Each row of a before or after table is a point. One or more steps were done to the points. Then noise was added and the rows were shuffled. The steps act on how far a point lies along the listed directions, d1 being the first. Name the steps. A step turns or swaps two directions, mirrors them in a line or flattens them onto one, adds a multiple of one to another, or multiplies one. Angles are multiples of 10 degrees, from the lower direction toward the higher: turns from -170 to 170, lines from 10 to 170 but not 90. Use the fewest steps. Two steps may share a direction if one is a turn and the other turns, adds or multiplies; they go together, in the order done. Otherwise the lowest direction goes first.

Directions:
(1): [-22  61  14]
(2): [61 24 -9]
(3): [ 13 -10  64]
Before:
[[ 36 -12 -27]
 [ 15  13  -8]
 [ -6  36  29]
 [-10 -31 -30]
 [ -5  -1  15]
 [ 23 -16  -3]
 [-35  -5   2]
 [ -1  18   2]
 [ -1  26  17]
 [-28 -14  35]
 [-10  30  -3]]
After (11 x 3):
[[ 51 -66   4]
 [-30  64   4]
 [ 26  32  -5]
 [-23  66  25]
 [-20   3  14]
 [  2 -80  11]
 [  2 -57 -10]
 [-43  93   0]
 [ 13  25 -38]
 [ -1  12 -13]
 [-18  37   9]]
Steps: multiply d1 by 2.5; turn d2 and d3 by 170 degrees

Directions:
(1): [-16  24  44  12  64  -4  69   8 -36]
(2): [-66  -4  -8 -30 -48 -53  30 -37 -21]
(3): [-32  75 -51  26  24 -32 -32  25   2]
Before:
[[-18 -21   6 -26 -19  -9  32 -28 -22]
 [  6 -39  33 -26 -29   2  19 -17  -2]
 [ -2  12  -6  13  21   6  13   9  -9]
 [ -7  13   9  16   5   2   9   9  -2]
 [-27  19  -4  -5  -1 -22   8   1 -14]
 [-32   7 -25  -6 -35 -17 -17 -13   2]
 [  4 -30  15 -24 -28   4  -6 -19  11]
 [ 18 -11  -1  -8 -10   2 -12  -6  12]
 [ 31 -48  13 -27 -49  16 -11 -26  25]
 [-21  24  -9  -4  26 -24   8   9  -3]
 [-19  30 -20   0 -27 -29 -26 -14  -5]
 [  3 -17   4   7   4   9   0   0   6]
 [-32  -3  -3  -4 -24 -15  21 -17 -19]]
After (13 x 9):
[[-10  19  20  19  20   1  26  11 -11]
 [  4 -18   3   7   3   9  -1   0   7]
 [ -7  19   8  17  42   4  35  12 -21]
 [  7 -39  29 -27 -32   2  15 -17   1]
 [-20 -17  13 -25  -9 -10  43 -27 -27]
 [ 43 -66 -20 -36 -95  20 -62 -32  51]
 [-27  32   6   0  48 -26  31  12 -14]
 [-13  22 -36  -5 -52 -27 -51 -17   9]
 [-34  -1   1  -3 -18 -15  27 -15 -22]
 [-24  -4 -44 -12 -63 -16 -47 -16  18]
 [ 11 -38  -1 -28 -50   6 -30 -23  24]
 [ 23 -19 -14 -11 -29   3 -32  -8  23]
 [-30  23   5  -3  12 -23  22   3 -22]]
Steps: multiply d1 by 2.5

Directions:
(1): [-26 -21   6 -83 -43 -15  36 -31  46  46 -33  -5  13  26]
(2): [-59 -22 -10  47 -20   9  -1 -91  -2  -8  16 -10 -53   5]
(3): [-27  12  13   3 -19  15  61   1 -95  23  19 -31  46   6]
(4): [ 38 -34   7 -56 -14   5  -5   9 -64  -8  -8   0 -89 -12]
(5): [-44  44 -40 -49 -31 -15 -33   5  -2 -55  14 -40  11 -57]
Before, 11 rows:
[[  3  -4  15  22   8   9  26  15 -16  26   3  -4  56  25]
 [ 17  -9   4  25  16   4  20   8   4  23  -2  13  10  23]
 [ 16  11  -8 -19  -8  -5   1  19 -24 -10   8  -6  16   2]
 [-17   3  11   1   1 -13   5 -21  47  19 -10  -5  48  34]
 [ -4   0   5 -33  -9   2  -4   4 -15  11  -4 -20  14  -4]
 [  6   6  10 -12   3  -5  22  20 -32   8   8 -32   8  -6]
 [ 10 -17   8 -11 -14   0  14 -18  17  24 -18  -3 -15  17]
 [ -6  -2  -1 -14 -23  -4   1  -1 -13  -7  -1 -18  20   3]
 [ -5  28 -24  35  18  -7 -51   7  66 -22   0  11  18 -17]
 [-30  15  -5 -26 -26  14  30  -5 -70  10  17 -20 -13 -18]
 [-19  17 -25  -7  -6 -12  10   7  15  12  10  -3  42 -12]]
After, 11 rows:
[[-46  41  -8  -6 -21  17  43  15 -94   6  32 -33  41 -24]
 [ -8   7   5   1 -16  -1  15   7 -33  -1   6 -21  44   7]
 [-15   9 -10  12  -2  -5  40  11 -14  35  16   0  58   7]
 [ 43  -7  24  20  34  -5  -8  20  29  15 -14  17  25  37]
 [ 48  -3  -1  -7  10  -1 -26  30  18  -6 -17   7 -24  -5]
 [ 18 -38  16   1   2   6   8  -5  12  29 -15  13   1  32]
 [-17   3  10 -20 -10  -8  31   1 -26  16   7 -40  12  -3]
 [-18   7  -6 -23 -27  -5  22 -13 -21   7   9 -12  29  17]
 [-19   2  -2  43   5   3  -7 -28  50  20  -9  15  17  21]
 [ 34 -31  -2  -1  13  -5  -9   1  42  13 -16  28 -45  16]
 [ -9   9   5 -21  -7   6   8  10 -28  12   4 -26  39  -4]]
Steps: mirror d1 and d2 in the line at 130 degrees; add 1.5 times d5 to d3; turn d4 and d5 by 50 degrees
